Rows are points. Each copy is the shape, with its points in the same order, turned, moved and blurred by noise. Is it also mirrored, or only turned?

Shape (8 x 2)
array([[-12,   4],
       [-11,  34],
       [  0,  58],
       [-19, -15],
       [ 26, -20],
       [ 24,  57],
       [ 36,  11],
       [-32, -19]])
Copy 1 (8 x 2)
array([[ 17, -12],
       [ 38,   1],
       [ 61,  17],
       [ -7, -12],
       [-22,  36],
       [ 62,  29],
       [  6,  44],
       [ -3, -20]])
Copy 1 is: mirrored
Copy 2 (8 x 2)
array([[ -7,   0],
       [ 15,  27],
       [ 37,  36],
       [-20, -11],
       [ 11, -41],
       [ 60,  22],
       [ 37, -22],
       [-38,  -6]])
Copy 2 is: only turned
Copy 3 (8 x 2)
array([[-13,  -3],
       [-28,  21],
       [-35,  50],
       [ -7, -19],
       [ 32,   2],
       [-14,  60],
       [ 25,  30],
       [-15, -35]])
Copy 3 is: only turned

Shape (9 x 4)
array([[-15, -28,   4,  41],
       [ -6, -18,   8,  46],
       [  4,  37,  28, -67],
       [-10,  22,   3,  -7],
       [ 48, -39, -21,  21],
       [ 19,   7,  17, -38],
       [-11, -45,   1,  12],
       [-21,  29, -12, -49],
       [ -4,  15,  15, -56]])
Copy 1 (9 x 4)
array([[-30,  14,  25,   7],
       [-27,  13,  25,  23],
       [ 68, -48, -28,  -2],
       [ 21,   2, -12,  -6],
       [ 18,   6,  77,   0],
       [ 57, -31,  12, -10],
       [-24,  -7,  31, -11],
       [ 45, -21, -21, -38],
       [ 48, -43, -15, -14]])
Copy 1 is: mirrored
Copy 2 (9 x 4)
array([[  0, -21,  52,  13],
       [  1, -16,  53,  24],
       [  7,  40, -46, -29],
       [ -3,   3, -16,   7],
       [ 70,  -1,  42,  41],
       [ 29,  30, -19,  -9],
       [ 26, -24,  41,  -4],
       [  3,  -9, -47,  -7],
       [ 12,  18, -28, -29]])
Copy 2 is: only turned

Shape (12 x 8)
array([[ 23,  54, -21,  20,  -6,  19,  32, -25],
       [ 42, -19, -23,  -6,  27, -43,   4,  42],
       [ 23,  38, -54,  26,  12,  39,  11,   8],
       [ -6, -39,   3, -42,   2,  23,  15,  18],
       [ -8, -15, -40, -61,  32,  28, -39,  18],
       [ 11, -12, -10, -40,  53,  22,  -1,   0],
       [-21,  -5,   3, -33,  70,   8, -10,   7],
       [-15,  28, -41,  52,  -9, -13,  -4, -45],
       [ -1, -32,  55,  -5,  13,  -3, -46,  -6],
       [ -2,   1,  45, -27,  -5, -31, -30,  12],
       [ 26,  43, -47,  11,   6,  19,  15, -63],
       [-30,  17,  36,   6,  -9, -28, -19, -23]])
Copy 1 (12 x 8)
array([[ 20,  56,  -4,  50,  36,   8,  -4,  -2],
       [ 19, -23, -21, -24,  32, -19,  22,  54],
       [ 17,  47,  -9,  38,  41,  44,  -7,  42],
       [ -5, -29,  15, -22,  13,  40,  27, -12],
       [  4,  -7, -25, -57,  20,  73,  -8,   8],
       [ 24, -17, -10, -26,  55,  46,   0,  -8],
       [ -4, -21, -11, -38,  72,  38, -23,  -9],
       [ -4,  23, -38,  64,  10,  -2, -54,  10],
       [ 17, -44,  36, -32,  10,  -6, -52, -16],
       [ -1,  -8,  22, -47,   6, -27, -27, -16],
       [ 43,  50, -42,  53,  31,  26, -20, -15],
       [-19,   2,   6,  -2,  13, -29, -52, -33]])
Copy 1 is: only turned
Copy 2 (12 x 8)
array([[ 45,  29, -19, -16, -38,  18,   5, -27],
       [ 31,   2, -10,  26,  17,  -4,  17,  70],
       [ 37,  23, -19,  -6,  -1,  61,  -2, -16],
       [-29, -24,  12, -29,   6,   6,  44,  31],
       [-23, -16,  12, -35,  58,  29, -15,  30],
       [  3,  15,  16, -41,  43,   4,  22,  22],
       [-23,  36,  22, -21,  48, -11,  13,  17],
       [ 21,  14, -50,  28,  -3,  -6,  -7, -57],
       [-12, -20,  58,  23,  23, -43,  27,  -4],
       [-13, -14,  38,  18, -11, -45,  -3,  24],
       [ 56,  16, -36, -33,  -4,   6,  -6, -51],
       [-20,   5,  14,  23, -19, -51,  -5, -23]])
Copy 2 is: only turned
